Each wall is flat, endless, passes through zero and stands at right angles to its row. A trip goes straight from one point to another. List the walls that it crosses, first one first.

Walls:
(1): [+1.99,-1.37]
(2): [+0.08,-0.82]
(3): [-0.01,-1.48]
(4): [+0.66,+3.25]
Trips:
[-2.89,-2.95] to [+2.86,+1.37] => 1, 4, 3, 2
[-2.21,+0.82] to [+1.19,+1.13] => 1
[+0.49,+3.30] to [+2.77,+1.86] => 1
[-2.70,+1.22] to [-0.97,-5.62] => 4, 3, 2, 1

Walls:
(1): [-3.40,+3.24,-1.80,-1.56,-0.25,+2.25,-0.56,+1.74,-0.32]
(2): [-2.42,-2.92,-2.40,-0.12,-1.59,-3.26,-2.72,+0.87,+1.25]
(3): [+1.20,+2.12,-0.14,-1.62,-2.40,-1.43,-2.64,-6.17,+1.41]
(4): [-0.31,+4.33,+0.06,-1.08,+0.80,+0.92,-0.46,-3.00,-0.45]
(5): [-3.36,+0.20,+0.41,+0.48,+0.36,+2.25,+0.44,+1.96,-1.16]
(6): [+1.66,+2.61,+2.01,+1.23,+2.88,+2.28,-0.40,+4.65,+4.51]
Trips:
[-0.34,+1.16,-2.63,-3.47,+1.20,+1.11,-1.44,-0.24,-0.95] to [+0.93,+2.45,-1.06,+0.55,+0.22,-0.50,+4.42,+3.79,+1.81] => 2, 6, 3, 4
[-1.06,+0.93,-3.89,+4.05,+0.23,-0.97,-3.08,+1.96,-0.45] to [+0.99,+0.92,+0.53,-1.66,+0.05,-1.39,-1.69,-1.93,-3.30] => 6, 4, 3, 5, 1, 2
[+0.84,-0.02,-0.06,+2.91,-2.15,+2.60,-3.36,+1.77,-1.47] to [-2.68,-2.78,-1.76,+2.30,+2.03,-1.99,+1.24,-0.57,+0.06] => 6, 1
[+2.27,+0.64,+3.53,-2.93,-1.03,-0.29,+2.93,-1.16,-1.42] to [-1.03,-1.51,-4.38,-2.16,-2.72,+4.68,-0.56,-0.82,-0.03] => 1, 5, 2
[+2.44,+3.34,+3.51,+1.69,+2.12,+0.76,+1.16,-3.17,+0.84] to [+0.79,-1.24,-1.65,+1.78,-1.55,-4.20,-3.87,+3.09,+1.26] => 2, 4, 3
[-1.28,+0.86,+0.16,-3.51,-1.11,-0.56,+0.06,+2.36,-2.79] to [+2.11,+1.86,-1.94,-3.43,-0.70,+1.65,-3.02,+0.05,-4.05] => 2, 3, 5

Walls:
(1): [-1.57,-1.83,+3.36,-0.54,+2.51,+5.06,-2.32,+3.87,+2.04,-3.26,+0.04,+0.69,+0.40,-1.63,+3.44,-2.04,+2.20,-0.05,-3.08,-1.76,+0.53,-2.05,-1.53,-0.08]
(2): [+2.69,+1.68,+0.97,-1.62,-0.96,+2.00,-1.02,+0.95,+0.98,+1.20,-0.08,+0.82,-2.64,-1.35,+1.06,-1.25,-4.07,-1.78,+1.17,+3.45,-2.54,-1.38,+2.68,+2.16]
(3): [+1.21,-4.02,-2.34,+4.58,+0.18,-2.04,+2.52,+3.33,+1.00,-1.26,+0.47,+0.68,-2.58,-0.32,-4.47,-1.50,-0.19,+0.90,-2.90,+1.14,+0.56,+0.36,+3.50,-0.39]
(4): [+0.20,-1.22,-1.60,+0.76,-2.57,+2.71,-0.12,-0.35,-0.14,-2.90,+0.01,+0.02,-2.05,+0.65,+0.34,+2.90,+2.11,+0.71,+4.25,+0.43,-2.07,-0.29,+1.61,+0.76]
(5): [+0.13,+0.12,+2.26,-1.62,-0.13,-2.05,+1.38,-1.82,+4.49,-1.84,-0.61,+0.66,+0.92,+3.65,+0.03,+2.16,-0.67,+2.82,-2.26,-2.41,+1.68,+2.68,-3.09,+1.00]
(6): [+1.52,-5.23,-0.04,-1.99,-1.64,-0.88,-1.84,-0.45,+1.98,+3.35,-3.24,-0.37,+0.32,+1.15,-4.85,+2.53,-1.61,+1.40,+1.18,-0.22,-2.79,+0.03,+0.22,+2.89]
Trips:
[+0.39,-0.81,-2.98,-1.56,-2.42,+1.85,+1.82,-0.17,+1.96,+0.41,-1.10,-0.47,-2.62,-2.91,-0.57,+1.03,-0.16,-3.27,+1.00,+2.67,-3.90,+2.02,-3.49,-0.32] to [+2.93,+1.75,-3.12,-1.25,+0.48,+0.07,+1.29,-0.95,-0.51,+0.66,+3.02,-1.97,-1.17,+1.70,+1.50,+0.80,-0.53,-3.38,+0.35,-0.60,+0.71,+0.88,-4.56,+1.81] => 6, 5, 4
[+0.98,+1.65,+0.06,+1.07,+2.69,-4.25,+3.12,-0.86,+1.10,+0.00,+0.72,+1.91,+3.75,-0.86,-0.12,+0.80,+2.03,+0.07,+2.64,-1.44,+2.31,+1.65,-2.60,+0.12] to [+1.49,+0.14,+1.34,+4.07,-2.52,+0.16,-1.78,-1.53,-1.21,-2.85,-0.83,+3.13,-1.00,+1.36,-2.96,-1.63,+0.17,-3.19,+1.89,-0.72,-0.03,-1.66,-2.36,-1.17] => 3, 4, 5
[-1.10,+2.73,+1.48,+0.30,-1.15,+0.18,+0.00,+0.80,-4.94,+2.73,+0.43,-1.44,-0.24,+1.80,+6.42,-1.43,+0.85,+1.66,+1.09,+2.48,-0.87,-3.86,+0.54,+3.45] to [+1.52,-0.02,-1.95,-1.27,-1.02,+1.16,+1.70,+1.80,+2.95,+2.34,+3.13,+2.84,-1.18,-0.56,+0.39,-3.62,-0.69,+3.33,-0.58,-1.89,+2.34,-1.97,-0.68,-0.83] => 4, 3, 5
[-1.96,+0.92,-1.45,-0.60,-0.21,-0.76,-0.42,-2.74,-1.31,-3.04,+1.26,-2.82,-1.72,+3.02,-2.91,-0.83,+2.46,-1.79,-0.25,-1.18,-3.67,+2.90,-3.19,+1.84] to [+1.54,+1.93,-2.35,+1.22,-0.86,-2.80,-0.64,+8.16,+5.56,+1.58,+0.63,+2.52,-3.25,+3.88,-2.29,+0.58,-0.66,-2.95,-2.55,+2.91,-0.78,+2.00,-3.53,+0.46] => 3, 4, 2
[-1.29,+0.50,-3.22,+0.38,-2.45,-3.82,+0.46,+1.16,-1.35,+4.08,+1.90,+0.08,+1.58,+1.57,-2.02,-1.28,+0.89,-1.87,-0.04,-2.89,+0.33,+1.63,-0.24,+1.19] to [-0.21,-0.84,-3.20,-0.45,+0.66,-2.97,-0.40,+3.55,+0.27,+1.42,+1.46,+4.08,+1.28,-2.64,-0.72,-0.66,-0.57,+0.28,-0.03,+2.83,-0.07,-3.92,+0.47,-0.08] => 2
